Every row gives one point. The points of each table are mixes of a few directions, plus a little noise. How many directions does each table use, and how many do they share? Where both have some left over, give the other angles between the two spaces (their principal angles), to ten degrees, smallest first.

First (7 x 3):
[[-65  10 -36]
 [ 66 -11  36]
 [ 28  -4  16]
 [-83  14 -46]
 [ -7   1  -4]
 [101 -16  57]
 [-39   6 -22]]
Second (6 x 3):
[[-20 -70   2]
 [ 62  35 -46]
 [ 24 -47 -31]
 [-30  -2  25]
 [-59  -5  49]
 [ 22  90   0]]
Directions: first 1, second 2, shared 0; angles 70

First (9 x 6):
[[-68  13 -63  14 -11 -70]
 [ 20 -20 -30 -26 -26  20]
 [ 28 -29 -47 -39 -39  27]
 [ 38  -4  47  -3  13  39]
 [ 23  27 121  41  63  25]
 [-37   5 -43   4 -11 -39]
 [-31  10 -17  12   2 -31]
 [ 20  18  89  28  45  22]
 [  8 -22 -56 -31 -36   7]]
Second (9 x 6):
[[ 13 -15  36 -33  38  59]
 [-41   2 -50  -1 -11 -37]
 [ 17   4  24   9   3   8]
 [-42 -30 -70 -63   4  19]
 [ 62  15  76  39  -2  16]
 [-17  -2 -53   1 -32 -34]
 [  0  36  68  61  25 -31]
 [ 44  18  66  40   3   5]
 [-36 -28 -97 -53 -28  -5]]
Directions: first 2, second 3, shared 2

First (10 x 9):
[[  -3  -17   20  -13   -9    3   12    9   -1]
 [  13   80  -99   63   42  -17  -54  -42    8]
 [ -11  -70   87  -55  -37   15   47   37   -7]
 [   6   43  -53   33   23   -9  -28  -23    4]
 [   7   42  -52   33   22   -9  -28  -22    4]
 [  -8  -51   64  -41  -28   11   34   28   -5]
 [ -12  -81  100  -64  -43   18   54   42   -8]
 [  16   99 -121   76   52  -21  -65  -51   10]
 [  -1   -3    3   -2   -2    0    2    1    0]
 [  -6  -42   51  -32  -22    9   28   22   -4]]
Second (9 x 9):
[[ -6  -6  45 -17 -22  -9  46  58  39]
 [ -4  36  24   6 -15 -26  52  81  75]
 [  0  19  -2   8   0  -9  10  20  23]
 [ 10  46 -77  42  34  -4 -53 -53 -16]
 [ -1 -15  13 -10  -5   5   3  -1  -8]
 [ -8 -96  70 -59 -26  34  11 -20 -60]
 [ 12  52 -93  50  42  -4 -66 -68 -24]
 [-11 -84  95 -63 -40  21  46  31 -18]
 [  9  48 -74  42  33  -7 -48 -46 -11]]
Directions: first 1, second 2, shared 1

First (9 x 12):
[[ -7 -13   4  25   1  47   0   7 -78  30  -9 -21]
 [ -7 -15  38  51  39   0 -18  35  -1 121 -48  13]
 [ -7   1 -31 -20  13 -30  14 -14   7 -48  30   2]
 [ -4  -8 -11 -14   8 -19   9   2  18 -13  17  15]
 [ -6 -34   0 -23  -3   4  18  24  11   6  24  37]
 [ 12  17 -11 -29 -38  12   3 -23   5 -70  17 -14]
 [-13  14 -18  29  61 -61  -7  -8  15  26 -11  -7]
 [ 14  -2  41   0 -28  19 -13  19  39  39 -26  19]
 [ 18  40 -12 -20 -52  27  -7 -42 -17 -90   6 -43]]
Second (11 x 12):
[[ -1  14 -16  -2  -3   9  67  41  22  -3 -17 -52]
 [ -6 -10  31 -20 -29 -56 -61   3 -40   6  19  12]
 [ 34  13 -19  -1   9  12  17  25   4 -22 -18 -10]
 [ 47  15 -22  -9  18  25  37  14  17  -6  -4 -31]
 [-73 -22  22  25 -15 -20 -24 -30 -17   0 -23  64]
 [ 64   3  -9  -8  20  15 -74 -16  -8  -8  40  16]
 [ -4   3  -6  -4  10  24  57  -9  30  26  12 -41]
 [ 38  -1  -7  -2  28  20  27 -49  -9  -9 -43  55]
 [ 27  -7  35 -48 -13 -49  15 -35 -36  34   1  -1]
 [-38   4  -8  15 -13  11  -5  42  30   6  37 -55]
 [-86 -13  -2  53 -14   7 -54  14   7 -24  -5  44]]
Directions: first 4, second 5, shared 0; angles 70, 90, 90, 90

First (11 x 18):
[[  5   1  -1   3   3  -3  -3   3   2   1   4   5   3  -1  -6   1   1  -1]
 [ 62  20 -12  39  39 -46 -42  41  30  18  47  69  41  -8 -81  14  18 -16]
 [  4   1  -1   2   2  -3  -3   3   2   1   3   5   3   0  -5   1   1  -1]
 [ 26   8  -5  16  16 -19 -17  17  12   8  20  29  17  -3 -33   6   7  -7]
 [ 56  18 -11  35  36 -42 -38  37  27  17  43  63  37  -7 -73  13  16 -14]
 [ -7  -2   1  -4  -5   5   5  -4  -3  -2  -5  -8  -5   1   9  -2  -2   2]
 [-87 -28  17 -54 -55  64  59 -57 -42 -26 -66 -97 -57  11 113 -20 -25  22]
 [ 67  21 -13  41  42 -49 -45  44  32  20  50  74  44  -9 -87  15  19 -17]
 [-30  -9   6 -18 -19  22  20 -20 -14  -9 -22 -33 -19   4  39  -7  -9   8]
 [-40 -13   8 -25 -25  29  27 -26 -19 -12 -30 -44 -26   5  52  -9 -11  10]
 [-56 -18  11 -35 -35  41  38 -37 -27 -16 -42 -62 -37   7  73 -13 -16  14]]
Second (9 x 18):
[[ -66  -20   -4  -28    0   52   75  -15  -11  -17  -14   -3  -41   -9
    -4  -30    1    4]
 [  41   12    2   18   -1  -33  -48    9    7   10    8    2   25    6
     2   19   -1   -3]
 [  40   12    2   18    0  -32  -46    9    7   11    8    1   25    5
     2   19    0   -3]
 [ -46  -13   -3  -19    0   36   52  -10   -8  -12   -9   -2  -29   -7
    -3  -22    2    3]
 [  81   24    5   34   -1  -63  -93   17   14   21   17    3   51   11
     6   38   -2   -5]
 [ 106   31    7   44    0  -82 -121   23   18   27   21    4   66   15
     7   49   -3   -6]
 [ -68  -20   -4  -29    0   54   78  -15  -12  -17  -13   -3  -43  -10
    -4  -31    2    3]
 [ -92  -27   -6  -39    0   72  106  -20  -16  -24  -19   -3  -58  -13
    -7  -43    2    5]
 [   4    1   -1    2    0   -3   -5    1    1    1    1    0    3    1
     0    2    0    0]]
Directions: first 1, second 1, shared 0; angles 50

First (8 x 24):
[[-53  29   5  16  25  22 -12  27 -32 -24   4 -22 -22  -1 -10  47 -17  48
  -13  16   1  11 -36  25]
 [-38   3  22   2   5  22  -9  38 -33 -10 -19 -20  -2  -5   2  13 -20  48
  -22 -10 -11  -5 -37  60]
 [ -3  -1   3  -1  -1   2  -1   5  -4   0  -4  -2   1   0   1  -1  -2   5
   -3  -3  -2  -2  -4   9]
 [ 81 -62  12 -34 -51 -26  17 -20  37  43 -28  30  48  -2  25 -92  18 -59
    5 -45 -14 -30  41   6]
 [ 56 -19 -17 -11 -18 -27  12 -41  40  20  10  26  14   4   5 -37  23 -60
   22  -3   7  -3  46 -54]
 [-45  28   0  15  24  17 -10  18 -24 -22   8 -18 -22   0 -10  44 -13  37
   -8  17   3  12 -27  12]
 [-21  40 -28  21  31  -3  -4 -21   5 -21  37  -3 -31   5 -19  51   6  -3
   16  40  20  26   6 -59]
 [ 22 -17   3  -9 -14  -7   5  -6  10  12  -8   8  13   0   7 -25   5 -17
    2 -12  -4  -8  12   1]]
Second (8 x 24):
[[  -7   33  -23   30   10  -19   -6  -20    6  -12   18  -22    6    7
    -5   34   26  -25   12   26   -8    1   27  -23]
 [  -7   31  -21   27    9  -17   -6  -17    5  -11   16  -20    6    6
    -5   31   23  -23   11   24   -7    1   24  -21]
 [   1  -12    5  -10   -4    4    2    1    5    3   -9    6    1    0
     1  -10   -4    6   -5   -3    1   -2   -2    4]
 [  -6   59  -25   51   23  -23  -12  -10  -24  -14   43  -30   -5   -1
    -5   54   19  -36   27   19   -1    6   11  -19]
 [   6   -3   13   -3    4    9    0   21  -27    7    8    8  -13  -10
     3   -8  -21    8    3  -23   11    5  -31   19]
 [   2  -20    8  -17   -8    7    4    1   10    4  -15    9    3    1
     2  -18   -6   12   -9   -5    1   -3   -2    5]
 [  -2   32  -11   28   15  -11   -7    0  -21   -6   26  -14   -6   -3
    -2   29    5  -19   16    5    2    6   -2   -5]
 [  14 -121   53 -105  -47   50   24   22   47   30  -86   62    9    0
    12 -112  -43   77  -55  -41    5  -14  -27   41]]
Directions: first 2, second 2, shared 0; angles 40, 60

First (8 x 32):
[[   0   -6    9    1   -9   -9    3  -14   15   -4    9    3    2   -9
     5    6   -2  -11    7   -2   -2    1   -2    1   -8   -6  -12    9
     3    0   -2  -18]
 [  -4  -23   26    2  -30  -29    8  -48   54  -14   33    8    6  -30
    20   18   -8  -35   23   -6   -8   10   -8    1  -26  -20  -40   29
    11   -1   -9  -64]
 [   2   20  -23   -2   27   26   -8   41  -46   13  -29   -7   -5   25
   -18  -16    7   30  -20    5    7   -7    6    0   23   17   34  -25
    -8    0    5   55]
 [  -5  -36   40    4  -46  -45   13  -76   81  -21   51   13   10  -46
    32   28  -12  -54   35   -9  -13   13  -12    1  -41  -30  -63   45
    15   -1  -12  -98]
 [  -3  -28   33    6  -37  -38   11  -62   65  -17   41   11    8  -38
    25   23  -10  -45   28   -7  -10   12  -10    0  -33  -25  -50   37
    12   -1  -10  -79]
 [   4   30  -34   -5   40   40  -11   65  -70   18  -44  -12   -9   41
   -28  -24   10   47  -31    9   10  -11    9    0   35   27   53  -38
   -14    1    9   84]
 [  -1    1   -1    0    1    1   -1    1   -2    0    0    0    0    1
    -1    0   -1    2   -1    0    0    0    1    0    0    0    1    0
    -1    0    0    4]
 [   6   44  -49   -7   57   55  -17   92 -100   26  -60  -15  -11   56
   -38  -36   16   67  -43   11   15  -16   15    0   50   39   77  -56
   -19    2   15  121]]
Second (9 x 32):
[[ -23   -7   13  -37   -9  -11   22  -23   -2   -4   -2    3   11   12
     0    6   -9   26    7   -9   -9    5   -8   -8    1  -33   40   22
   -20   16    4   26]
 [  43   68  -42   90   37   21  -17   38   -8  -11   14  -13  -34  -30
   -14  -28   43  -42  -34   15   14  -35   26   21   -7   48  -88   18
    93  -18  -48  -60]
 [  40  -45    1   67    6   30  -62   43   26   26   -1  -10   -5  -33
    25  -12  -19  -59    0   14   19    9   20    7    8   67  -85  -74
     6  -44   17  -53]
 [ -16  -97   38  -65  -39  -11  -21  -10   17   25  -20   15   31   23
    22   33  -51   10   40   -7   -2   48  -27  -15    7   -2   55  -81
  -110   -7   70   42]
 [ -27   -5   20  -11   -1    3   23  -28    9    1    7  -11   10   -8
    15  -14  -15   18   -2  -10   -8   -8   14  -12   10  -42    9   53
    14   11  -14    3]
 [  14  109  -52    8   23  -19   33    8  -43  -37    6   10  -31   20
   -52    2   69   15  -26    5   -3  -30  -13   19  -22    3   15   49
    55   26  -43    7]
 [ -24  -29   29   -2   -3   10    9  -23   21   10    7  -14   15  -18
    28  -17  -29    8    2   -8   -5   -2   20  -13   14  -34   -6   36
     7    0   -5   -6]
 [ -34    5   14  -49  -10  -16   37  -35   -7   -9    1    3   12   17
    -3    6   -5   39    6  -12  -13    0   -8  -11    1  -51   56   46
   -15   25   -3   36]
 [  28    1  -21   -1   -4   -8  -24   29  -13   -1  -11   16   -9   17
   -20   23   16  -16    6    9    8   14  -23   12  -12   45    5  -66
   -30   -9   23    6]]
Directions: first 1, second 3, shared 0; angles 60

First (10 x 32):
[[-15  12 -15 -23  15 -28  -8  21  13   2 -36  13  19 -26   9 -25  10   3
    8  -3  -4  15 -11 -11 -15  17  -1  -3   3   3   1   4]
 [-26  22 -27 -39  25 -48 -14  37  22   3 -63  22  33 -44  15 -44  18   5
   14  -5  -7  26 -19 -18 -25  31  -1  -5   5   5   3   8]
 [-34  29 -35 -53  34 -63 -19  49  29   5 -83  29  45 -58  20 -57  23   6
   18  -7  -9  35 -25 -23 -33  39  -1  -7   7   6   3  10]
 [-34  28 -33 -50  32 -61 -18  46  27   5 -79  28  43 -56  19 -54  23   6
   17  -6  -8  33 -24 -22 -32  38  -1  -6   6   6   4  10]
 [ 38 -31  38  57 -37  69  21 -53 -32  -5  90 -32 -48  63 -22  62 -25  -7
  -20   7  10 -38  27  25  35 -43   2   7  -8  -7  -4 -11]
 [-11   9 -12 -17  12 -21  -7  16   9   1 -28  10  15 -19   7 -19   8   2
    6  -2  -3  11  -8  -8 -11  14   0  -2   2   2   1   3]
 [ 35 -29  35  52 -33  63  18 -48 -29  -5  82 -28 -44  58 -20  56 -22  -6
  -17   6   9 -34  24  23  32 -39   1   6  -7  -7  -3 -10]
 [ 31 -26  31  46 -29  56  17 -43 -26  -4  73 -26 -39  52 -18  50 -20  -5
  -16   6   8 -31  22  21  29 -34   1   5  -6  -6  -3  -9]
 [-18  15 -18 -27  17 -32 -10  25  15   3 -42  15  23 -30  10 -29  12   3
    9  -3  -5  18 -13 -12 -17  20   0  -3   3   3   2   5]
 [ 36 -29  36  54 -35  66  20 -50 -30  -5  85 -30 -47  61 -21  59 -24  -6
  -19   7  10 -36  26  24  34 -41   2   7  -7  -7  -4 -10]]
Second (10 x 32):
[[ -4  -6   3   7  -9 -19   4  -7   3 -10   1   3  -5   7   0 -14   3   5
    9  -1  -7   4   4   9  -5 -10   2  10  -6  -7   2 -11]
 [-14   3 -14  18 -22 -41  15 -31  19 -21  21  16 -12  17   6 -58  17  20
   21  -5 -40   5   3  31 -10 -37   9  16 -32 -32   2 -26]
 [ -6  27 -32   4  -2   7   8 -25  19   2  31  13   0   0  12 -41  15  16
    1  -6 -41  -8 -10  17   3 -24   7 -12 -28 -26  -4   0]
 [ 19 -80  95 -12   7 -20 -23  75 -55  -7 -91 -38  -1  -1 -35 121 -45 -48
   -3  19 121  23  28 -51  -9  72 -22  36  82  76  12   1]
 [ -9  30 -37   7  -6   1  11 -32  23  -1  37  16  -1   3  14 -53  19  21
    4  -8 -50  -8 -10  24   2 -32   9 -11 -35 -33  -4  -4]
 [ 22 -36  52 -22  25  32 -25  61 -41  18 -58 -31  12 -17 -20 106 -36 -40
  -22  13  89   5   9 -51   6  66 -17  -1  65  63   3  26]
 [-14   2 -13  18 -23 -43  15 -31  18 -23  21  15 -12  17   6 -58  17  20
   22  -5 -40   5   4  31 -11 -37   8  17 -32 -32   3 -27]
 [ -7 -20  15  12 -18 -43   7  -7   1 -21  -7   3 -11  15  -4 -18   3   5
   18   1  -2  11  11  13 -12 -13   2  25  -6  -7   6 -24]
 [  0  17 -17  -3   6  19   0  -7   6   9  14   3   4  -6   6  -8   5   4
   -7  -3 -14  -7  -8   1   6  -4   2 -14  -8  -7  -4   9]
 [ 14  61 -52 -28  43 108 -13   3   7  53  32  -1  27 -35  17  22   1  -4
  -44  -5 -16 -30 -31 -23  31  18   0 -66  -1   4 -15  56]]
Directions: first 1, second 2, shared 0; angles 90

First (11 x 32):
[[ -55   77  -14   26    9  -11    3   11   45  121   24   28    9  -38
    44   -1  -39   11   58  -41   21  -26   -6   -2   13  -20   20   58
   -36   32    5  -26]
 [ -20   12    9   25  -34  -10  -30  -20   74   18   36   -8   35   -9
   -50    8  -21  -38   51  -26  -17  -15   11  -10    6  -56  -27   26
   -15  -53   15  -16]
 [ -19   16   32   -4   36    2  -29   -9  107   58   48  -14   15  -22
    10  -54  -46  -47    4    4  -26  -23   13  -24   48  -16  -32   10
    49  -66    9   -3]
 [  96   -1    6    1   39   -2  -11   38   14  -73   44   27  -37    1
   -50   44    3    8  -54    8  -11   16    3   36   24   32   24   -3
   -23   -3  -48   52]
 [  14  -12  -25   17  -52   -7   12    0  -65  -56  -26   10    2   18
   -41   60   34   25   18  -16   14   16   -6   21  -43  -13   16    2
   -55   33   -4   -1]
 [ -23   -5   -1   -7   -2    3    7   -8  -13   17  -18   -9    4    2
    24  -19    2    1    3    6    4   -2   -2  -11   -5    2   -5   -7
    16    5   12  -11]
 [ -28  -49   14  -23  -16   10    0  -32  -16  -20  -34  -40   18   20
    10  -45   14  -22  -10   27  -13    2    5  -28  -11   -5  -36  -39
    57  -33   29  -14]
 [  55  -23    8  -32   58   12   14   26  -38  -44   -9    4  -42   10
    28  -15   13   20  -78   39   -1   16   -3   12   17   64   18  -36
    34   20  -27   36]
 [  22    0   -3   10  -11   -4   -6    5    3  -26   12    8   -1    2
   -32   28    5    0    3   -8   -2    5    2   12   -4   -8    5    6
   -23   -3   -9    8]
 [   5  -16  -34   14  -59   -5   24   -1 -101  -57  -48   10   -1   24
   -26   63   46   41   19  -15   25   20  -12   22  -57   -6   24   -3
   -59   57    0   -7]
 [ -49    1    7  -25   31   11   15   -9   -9   64  -28  -17   -2   -6
    81  -67  -12    1  -12   22    6  -10   -4  -27   11   24   -8  -16
    57   10   20  -18]]
Second (10 x 32):
[[ 40 -29  21   5 -14  -2 -33 -11  56 -65  37 -14  14  10 -77  13  -2 -41
   -7   4 -32   3  15   1  12 -26 -29  -9   7 -69  -5  17]
 [  3  -2   1   0   0   0  -2  -1   4  -4   3  -1   1   1  -5   0   0  -2
    0   0  -2   1   1   1   1  -1  -2  -1   0  -4  -1   1]
 [ 26 -18  14   4  -9  -1 -22  -8  36 -42  24  -9   9   6 -50   9  -1 -27
   -4   2 -20   2  10   1   8 -18 -19  -6   5 -46  -3  12]
 [  3  -2   2   0  -1   0  -3  -1   4  -4   3  -1   1   1  -5   1   0  -3
    0   1  -2   0   1   0   1  -2  -2  -1   0  -6   0   1]
 [-53  39 -29  -7  18   3  44  15 -74  85 -48  19 -18 -13 102 -17   2  53
    9  -5  42  -4 -20  -1 -16  35  39  12 -10  93   6 -23]
 [ 26 -19  14   4  -9  -1 -22  -8  36 -42  24 -10   9   6 -50   8  -2 -26
   -5   2 -21   2  10   0   8 -18 -19  -6   5 -45  -3  11]
 [-57  41 -30  -7  19   3  46  16 -78  90 -52  20 -19 -14 108 -18   3  57
   10  -5  44  -4 -21  -1 -17  37  42  13 -10  98   7 -24]
 [ 32 -23  17   4 -11  -2 -27  -9  45 -51  30 -11  12   7 -61  10  -2 -33
   -6   3 -26   3  12   1  10 -21 -24  -7   6 -56  -4  14]
 [-63  45 -34  -8  22   3  52  18 -87 101 -58  23 -22 -15 121 -21   3  64
   10  -6  50  -5 -23  -1 -20  42  46  15 -12 110   7 -27]
 [ 42 -30  23   6 -14  -2 -35 -12  58 -67  38 -15  15  10 -81  14  -2 -42
   -7   4 -33   4  15   1  13 -28 -31 -10   8 -73  -5  18]]
Directions: first 4, second 1, shared 1
